Rows are points. The points of each table are mixes of a few directions, plus a little noise. Count the directions of each table, and those that both share. Where both have some left over, give the other angles between the two spaces (their principal angles), to ten degrees, smallest first.

First:
[[-10  59  11]
 [ -4  21   4]
 [  9 -55 -11]
 [  5 -25  -5]]
Second:
[[ -5  14 -36]
 [ -2   2 -25]
 [  2   7  52]
 [ -7  37  -2]
 [ 12 -60  10]]
Directions: first 1, second 2, shared 1

First (7 x 6):
[[  9  -3  12   0 -31  52]
 [  5   9  31  -8 -11   0]
 [  9  12 -27   9  15 -34]
 [-28  -4  -8  -1  40 -33]
 [ -4 -32   1 -12  -1 -25]
 [-10  11 -33  13  31 -17]
 [ 19   7  25  -1 -42  56]]
Second:
[[ 47   4   6 -44  29  30]
 [-38  -3  -2  42 -27 -24]
 [-40  -3 -23   1  -6 -29]
 [ -6  -1   3  13  -7  -3]
 [ 32   3  -3 -44  28  18]
 [ -4  -1  27  60 -32   4]
 [ -4   0 -15 -27  14  -6]
 [ 14   1   8  -1   2  11]]
Directions: first 4, second 2, shared 0; angles 40, 90

First:
[[-40  -6 -19   8 -30 -22   4   9 -22   3   5]
 [ 20 -12  10  -9  33  12   4 -26  14  17 -11]
 [ -7  14  14 -20  -9   3  16 -10 -34   8  15]
 [ 14  -5   5  -3  -7   1   1   6  -4 -14  16]
 [ -5  -1   2 -18  -4  48   1  -1  -4  14  -7]
 [ 13   2  18  12  11 -30   5  -9  16 -33  -6]
 [ -7 -15 -18  -5   2  23  -7   1   2  29  -4]
 [ 10  46  -3  10  -1 -17 -19  31  -3   2  12]
 [  0 -21  -7  23   5 -18  -6   0  34 -25 -20]]
Second (9 x 11):
[[-13 -23 -19  -3   6   5  11  17  12   2   1]
 [ -1  -2  -4  -1  -1  -1  -2   0   0   0   1]
 [ -4 -25  23  42  -8  35   7  -2  12  11 -24]
 [  0 -22 -13  15 -19   4 -20 -10   0   9  -4]
 [ 22  60  24 -25   6 -28  -8 -19 -24 -14  13]
 [-16  -7 -13 -20  24   0  29  29  13  -6   6]
 [ -5  22  -9 -37  25 -19  20  19   0 -12  16]
 [  6  -2   7  14 -12   5 -13 -13  -4   4  -6]
 [ 11   0   4  15 -20  -1 -25 -22  -9   5  -4]]
Directions: first 6, second 3, shared 1; angles 50, 90

First, 11 rows:
[[ 22   5  -1   6  -8 -13  15  22   6  42 -17  12  -2 -20]
 [  3   3   1  -4   3   1   2  12   5  18  -5   5  -9  -6]
 [ 45   2  -4  29 -31 -38  32  13  -1  46 -28  13  19 -27]
 [ -2   2   1  -5   5   4  -2   7   4   9   0   3  -7  -2]
 [-26  -9   0  -4   6  15 -18 -33 -11 -60  23 -16   9  27]
 [ 39  -5  -5  35 -35 -38  28 -10 -11  13 -19   4  34 -14]
 [-11   6   3 -18  17  15  -8  19  10  19   1   5 -24  -4]
 [-24   3   3 -21  22  23 -17   5   6  -8  12  -2 -21   9]
 [-30  -5   1 -12  14  20 -19 -20  -4 -45  21 -12  -3  22]
 [-12  -6  -1   1   0   4  -8 -21  -8 -35  12 -10  10  14]
 [ -7   2   1  -8   7   8  -5   5   3   1   2   0  -9   1]]
Second:
[[  4  -7 -20  -5  54   6   6 -15  13  -3  18  14 -11   9]
 [ 15 -10  14  26 -52 -15  15  38 -25   0  -6 -10  25 -12]
 [ 16   0   7  20 -36 -20  10   8 -11   6 -13  -3  20 -10]
 [-29  13  14 -25 -11  20 -26  -3   4  -3  -7 -11 -17   3]
 [-14  26  16  -6  -1  -5 -31   7  10  -6   1  -6  -4   7]
 [ -8  23   1 -11  21  -4 -23 -19  19   0  -1   3  -8   8]
 [  5 -27 -17  -4   7  15  29 -15  -9   6  -1   5  -5  -5]
 [-12   8  27   6 -50  -1 -15  40 -16  -7  -6 -18  10  -5]
 [  7   2 -16   0  58  -3  -1 -10  17  -5  22  15  -8  12]
 [ 15 -28 -25  -1  11   8  37 -31  -5  12  -6  11  -1  -7]]
Directions: first 2, second 4, shared 1; angles 90

First, 11 rows:
[[  4   4   2  26 -13  35  23  23  -8  -8  -5  18 -13  -8  16  -7   5 -19
   42   5   0 -11  -5  34]
 [-16   0  11 -17  -3 -17 -11 -14   4   5   8  -4   6   1  16  19  -5   0
  -17  -6 -14  10   5 -19]
 [ -4  -5   4  -3  20   9  11   1   8   1   5  -2 -12   5  -9  -5  -6  -3
   12   1 -12   2   2  -4]
 [ -4   4   1 -11   7 -15 -18  -9   0   5   9  -5   6   7  -6  12  -3   6
  -15  -4  -9   4  -1 -22]
 [ -4   9   6   9 -18  10  -3   8 -10   0   4  14   2  -4  23  17   3 -14
   16  -2 -10  -6  -4   9]
 [  3   5   2  15  22  30  14  19  -3   0  12  11 -19   9 -11  -3  -6 -14
   45   3 -20 -11  -6   7]
 [ 16   8  -9  23 -32  11  -3  14 -18  -7 -12  12   8 -10  10  -5  14  -4
   10   3  24 -13  -7  30]
 [-16 -18   8 -20   3 -14  15 -18  20  -2 -11 -15  -2  -8  10 -10  -4   6
  -27  -1   2  19  14  -6]
 [ 18   3 -14   6  10  -5 -11   2  -6   2   0  -5   4   7 -31 -11   3  13
   -5   4  14  -7  -6  -4]
 [  5  -4  -8 -10 -26 -31 -15 -17  -2  -3 -17 -12  23 -10   5  -5   9  18
  -49  -2  31   7   4   0]
 [ -3  -6  -1 -17  29 -15  -5 -13  12   6   7 -14  -3  11 -24  -4  -9  13
  -15   0  -7   8   4 -25]]
Second:
[[-13  45  11  12  -5 -18 -43 -42  23  27  21 -11   7  50  -9 -27 -12 -60
  -32 -14   1   6   1  11]
 [  7 -24  -6  -6   3   9  24  22 -12 -15 -11   6  -3 -27   5  15   7  33
   18   8  -2  -3  -1  -7]
 [  6 -19  -5  -6   2   8  19  18 -10 -12 -10   4  -3 -21   4  12   5  27
   14   6  -1  -2   0  -4]
 [  4 -17  -4  -5   2   6  17  16  -8 -11  -7   4  -2 -20   3  10   5  24
   11   5   0  -2   0  -4]
 [  2 -10  -3  -3   1   4  10   9  -5  -6  -5   3  -1 -11   2   6   3  13
    7   3   0  -1   0  -2]
 [  1  -6  -2  -1   1   2   6   6  -4  -5  -3   1  -1  -7   0   3   2   9
    5   2  -1  -1   1  -1]
 [ -7  23   6   7  -3  -8 -23 -22  12  14  12  -6   3  26  -4 -14  -6 -33
  -17  -8   1   3   1   5]
 [ -2   8   2   3   0  -2  -8  -9   4   5   4  -1   1   9  -1  -6  -2 -10
   -6  -2   0   1   1   2]]
Directions: first 4, second 1, shared 0; angles 70
